Each row is a point. Each copy is the shape, with its points in the same order, stretched, turned, moved and blurred by noise. Say if it was mirrored as well.

Shape, 8 rows:
[[-4.0 -3.6]
 [-1.7  0.3]
 [-6.0 -2.1]
 [ 0.6  3.0]
 [-0.7 -2.7]
 [ 4.2 -1.0]
 [ 1.3 -0.9]
 [-2.0  3.2]]
Copy 1 (8 x 2):
[[-3.3 -4.6]
 [ 0.3 -2.3]
 [-1.3 -7.4]
 [ 2.2  0.4]
 [-4.0 -0.6]
 [-4.0  5.6]
 [-2.8  2.0]
 [ 4.0 -3.1]]
Copy 1 is: mirrored
Copy 2:
[[-2.2  5.3]
 [-2.0 -0.5]
 [-5.5  5.3]
 [-1.5 -4.6]
 [ 1.3  2.0]
 [ 5.9 -3.5]
 [ 2.3 -1.4]
 [-4.4 -3.2]]
Copy 2 is: mirrored

Shape (8 x 2):
[[-3.5 -3.2]
 [ 7.1  2.7]
 [ 3.7 -0.6]
 [-4.4  0.8]
 [-3.2 -2.1]
 [ 0.2 -2.7]
 [ 0.9 -0.9]
 [-2.8  2.5]]
Copy 1, 8 rows:
[[-4.1  1.8]
 [ 6.9 -0.1]
 [ 2.9  1.2]
 [-2.3 -2.5]
 [-3.7  0.5]
 [-0.8  2.5]
 [ 0.0  1.0]
 [-1.8 -3.3]]
Copy 1 is: mirrored
Copy 2:
[[ 5.5  2.5]
 [-7.8 -1.4]
 [-3.4  1.8]
 [ 6.2 -1.9]
 [ 5.8  1.5]
 [ 0.8  3.2]
 [ 0.4  1.8]
 [ 4.8 -3.1]]
Copy 2 is: only turned
Copy 3, 8 rows:
[[ 2.8 -0.9]
 [ 0.0  8.0]
 [ 3.3  6.2]
 [-3.2 -1.6]
 [ 1.5 -0.6]
 [ 4.2  3.0]
 [ 1.8  3.7]
 [-4.7 -1.1]]
Copy 3 is: only turned
Copy 4, 8 rows:
[[ 1.1 -5.1]
 [ 2.4  5.5]
 [ 4.0  0.8]
 [-4.2 -1.5]
 [ 0.3 -3.5]
 [ 3.7 -3.2]
 [ 2.5 -0.7]
 [-4.7  1.2]]
Copy 4 is: only turned

Shape, 8 rows:
[[-1.5 -3.7  1.1]
 [-2.4  1.9 -1.9]
 [-2.5  2.7  5.6]
 [ 0.4 -4.6 -0.7]
 [-5.1 -0.1  2.4]
 [-1.4 -4.9  0.0]
 [ 1.7  0.8 -5.3]
 [ 0.3  2.1  0.3]]
Copy 1:
[[ 0.2  1.2 -1.1]
 [ 1.4 -3.5 -0.2]
 [-4.0 -1.2 -1.4]
 [ 1.2  2.0  1.3]
 [-0.8 -1.7 -3.0]
 [ 1.3  1.8 -0.5]
 [ 3.3 -2.7  3.5]
 [-0.7 -1.8  1.7]]
Copy 1 is: mirrored
Copy 2, 8 rows:
[[-0.2 -4.8 -1.0]
 [ 1.7  1.9 -0.3]
 [-2.9  0.8 -8.1]
 [-0.1 -6.3  3.2]
 [ 1.3 -2.7 -5.9]
 [ 0.7 -7.4  0.7]
 [ 1.6  3.0  6.4]
 [-0.9  1.7 -1.3]]
Copy 2 is: only turned
Copy 3 (8 x 3):
[[-5.1  0.6  3.2]
 [-2.4  3.0 -5.9]
 [ 3.3  8.2  2.7]
 [-5.1 -4.1  2.1]
 [-4.3  7.4  1.9]
 [-6.6 -1.5  3.5]
 [-1.6 -5.1 -8.1]
 [ 1.7  1.4 -2.9]]
Copy 3 is: only turned

Shape:
[[-2.2 -1.7  2.3 -3.2]
 [-3.5 -0.8  4.4  5.5]
 [-0.7 -2.9 -4.5  2.7]
 [-2.8 -0.5  1.8  1.9]
 [ 4.7  0.8 -3.6  1.1]
 [-3.9 -0.9  1.3 -4.1]
 [-2.5  0.3 -4.2 -3.3]]
Copy 1 (7 x 4):
[[ 1.4  0.9  6.5  3.4]
 [-4.1  7.0  0.7  2.8]
 [ 2.6  4.1 -4.5 -0.1]
 [-0.7  4.3  1.9  0.5]
 [ 3.0 -5.3 -4.9 -4.9]
 [ 2.6  3.0  6.3  2.3]
 [ 5.6  1.5 -0.2 -1.9]]
Copy 1 is: mirrored
Copy 2, 7 rows:
[[ 3.4  0.9  1.7 -1.3]
 [-4.7 -0.8 -2.2 -3.4]
 [-3.7  4.9  2.7  3.3]
 [-2.0  0.2  1.4 -2.3]
 [-2.8  1.0  2.2  7.5]
 [ 3.6  1.4  4.4 -2.4]
 [ 1.0  3.3  7.5  2.0]]
Copy 2 is: only turned

Shape, 7 rows:
[[ 1.3 -3.0  0.9  1.3]
 [ 2.2 -2.9 -3.4 -0.7]
 [ 1.0 -3.0  0.6 -0.7]
 [-2.7 11.1  0.6  2.6]
 [ 1.6 -2.6  0.2 -1.1]
 [ 2.8  0.1  0.9 -2.4]
 [-1.1 -3.1 -0.3 -2.7]]
Copy 1:
[[  3.3   1.4   2.6   1.4]
 [ -1.7  -2.5   4.8   3.7]
 [  0.9   1.1   2.5   1.4]
 [  0.9  -3.0 -12.9  -4.4]
 [  0.1   0.6   2.7   2.4]
 [ -2.4   1.1  -0.4   3.6]
 [  0.0  -0.2   3.9  -0.6]]
Copy 1 is: mirrored
Copy 2:
[[-1.3  0.4 -3.8 -3.9]
 [ 0.9  4.4 -1.5 -4.4]
 [-0.9  0.1 -1.0 -4.5]
 [ 1.6 -0.5  3.9 15.9]
 [-1.4  1.1 -0.2 -4.0]
 [-2.8  2.2  3.2 -1.4]
 [ 0.9 -1.4  1.7 -4.4]]
Copy 2 is: mirrored
Copy 3:
[[-1.6 -2.1  1.0  4.8]
 [-3.1 -3.2 -2.3  1.9]
 [-0.7 -3.1  0.9  3.6]
 [ 0.7 10.7  5.1 -6.5]
 [-1.0 -3.0  1.3  2.8]
 [-1.2 -2.2  3.0  0.5]
 [ 2.3 -4.1 -0.7  1.9]]
Copy 3 is: mirrored
Copy 4:
[[-0.5  1.2 -1.4  1.8]
 [-2.4 -3.3  1.2  5.2]
 [ 0.6  0.5 -2.8  0.5]
 [ 6.8  0.4  7.3 -5.7]
 [-0.6 -0.8 -2.1  1.0]
 [-1.0 -0.8 -2.1 -2.5]
 [ 3.3 -2.6 -2.3  1.9]]
Copy 4 is: only turned
